Each point is reached from the start by the listed moves, each made 0, 1 or 2 times, or once backwards (-1), plus a little noise. Is the number of moves made odd or even? Then give how often each move was made.

Moves:
(1): [  8 -38 -40 -73]
(2): [ 17  59 -12 -10]
Start: [ 8  1 10  2]
Points:
[ 15 -37 -32 -72] => odd (1, 0)
[9 2 9 1] => even (0, 0)
[ 51  80 -54 -90] => odd (1, 2)

Moves:
(1): [ 26  -9   6 -10  -7   3   0   2 -12  -5]
(2): [ 9 30 -7  6 -1 -2  0  7 13  4]
(3): [-12   4  12 -12   0  -2   2  -1  -2   9]
(4): [ 5  0 19 13 11  3  8  3 -1  5]
(5): [ -2   3 -11 -11  20   1   2  -6 -13   5]
(6): [  3   3  15   5  -1  13  -7  -6 -10  -8]
(7): [ -2  -4   4  -8 -14   6  24 -23  -9  -3]
(8): [ -4   2  -4   0  -1   6   6  11 -11   2]
(9): [ -5  -2  -5 -13   4  12   7  13  23 -11]
Start: [ 21  17 -11  -4  -2 -10 -21 -23   2  14]
Points:
[-26  24 -17 -40   2  42  42 -47   9 -11] => even (-1, 0, 0, 0, 1, 1, 2, 1, 2)
[ 33  95  -8  38  50  17 -49  -1  52  -1] => odd (-1, 2, -1, 1, 1, 2, -1, -1, 1)
[ 47  37  28 -18 -41   0  16 -84 -50  20] => odd (1, 1, 1, 0, 0, 1, 2, 0, -1)
[ 84  -7  13  10  -9  -5  27 -20 -66  26] => even (2, 0, -1, 2, 0, -1, 1, 2, -1)
[ 67  51  18   5  37  12 -31 -51 -67  23] => even (1, 1, 0, 1, 2, 2, 0, 0, -1)
[ -9  69 -25  16 -17 -27 -49  18   2  43] => odd (-1, 1, 1, -1, -1, 0, -1, 2, -1)
[ 31  -5  37 -74 -11  30  79  -7 -12  19] => odd (2, 0, 2, 2, 0, -1, 2, 2, 2)

Moves:
(1): [ 8 -3 10  6  9 -6 -5 -3  2  3  1 -4 -2 15 -4  6 -5  1  8  1]
(2): [-9  7 -1  0  9  0 -1 -6 -2 -3  1 -6  4 -8  2 -3  2  2  6 -2]
(3): [ -8 -10  12   2 -16 -12  -2   6  -1   5  -7  -8  -7  -2   5   7 -13 -10
  -5  -9]
(4): [  4  17  -7   6   2   8   4   6  22   0  -5  -1 -14  12   2  10  -6   0
   8   1]
(5): [  1  -7   0  -6  20  -1 -10   4  20  13  10  -4 -13  -1   0 -11   8   3
  -4  -8]
(6): [ 14  -7   0 -11   1  20 -11  -8 -10  10   1 -10  -7  -1  -1   1  -4 -12
  -2   0]
(7): [-2 -4 12 -3  2  1 11  2  7  0  9  4  7  7  6  9 10  7 -9 -4]
(8): [  1  10   3 -15   5   1   3   1   3 -10  -6   8   7   0  15  -6 -13   0
   8  -2]
(9): [ 4  4  2 -4 -5  1  1  1  5 -6  4  2  5  0 -3  6  5  5  4  6]
(10): [  4   1  -3  -2  -9   1   1 -11  -3   4  -4  -1   8   0  -1 -16  -3   2
  10  -3]
(11): [ -2 -13   8   0  -4  14   2  21  -5  -3   2  -8  -3   9   0 -11   3  -4
   1  20]
(12): [ -5  -2   1   9  -5   2   2  -5   0   9   3   7   2   6  -8  -6   6 -11
  10  -5]
(13): [ 4 11 -5  3 -1 -4 -9 -2  2  6  0 -3 11  2 -8 10  3  0 -5  6]
(14): [  1  12  -3 -15  -2   3  -6 -14  -5  -2  -5   1  -1   7  -9   4  14   4
  -8  -4]
(15): [  5   4 -10   8  -6   1  -6  -9   7  -3   2  -3 -11  -3  15  -2 -10  -2
  -2  11]
(16): [ 23  -5  -3 -18   4 -14   8 -10   8   2  -7   3  -2  -4  -4   4   4  -6
  -7   8]
(17): [  4  -6  -2   4   1   4  -9   1   0  -2  -9  -9   0 -10   1 -10  10  -6
   0  -3]
(18): [ -8   1   0   6   4  -3  -3  -2  -3   8   0   5 -12   1   8  11   9   9
   6   8]
(19): [ 0 -9 -6  0  2 -8  1  1  3 -7  4 -4 15  1  1  3 -5 -3  7  2]
(20): [-15  -2   0   3  13   1  -5   1   2  -2 -27  12   0   3 -18  -3 -15   7
   4   4]
Start: [  0  -6  -6  12   0   1  -4   1  -6   1 -10  -3 -11   2   0   5  -5  -8
  15 -20]
Points:
[-45 -65   6 -14  70  -5 -24  48  22  32 -30 -15 -15  -2 -31   8 -17   2
  41  34] => odd (-1, 2, 1, 0, 2, 1, 0, 0, 1, 0, 2, 0, 1, -1, -1, 1, -1, 2, 2, 2)
[ 26  -3 -10 -21 -16  22 -60   3   8  32 -95 -24 -63  -5 -62  70 -15 -33
 -55   0] => odd (-1, -1, 2, 1, 0, 2, 0, -1, 1, -1, 0, -1, 2, 1, 0, 1, 1, 0, -1, 2)
[ 53 -20 -15 -53   2  -8 -24  -5  23  -4 -73 -15  -4  15 -49 -46  48   8
  -7  32] => odd (0, -1, 0, 0, 1, -1, 0, 0, 1, 2, 2, -1, 1, 2, 0, 2, 2, 0, 0, 1)
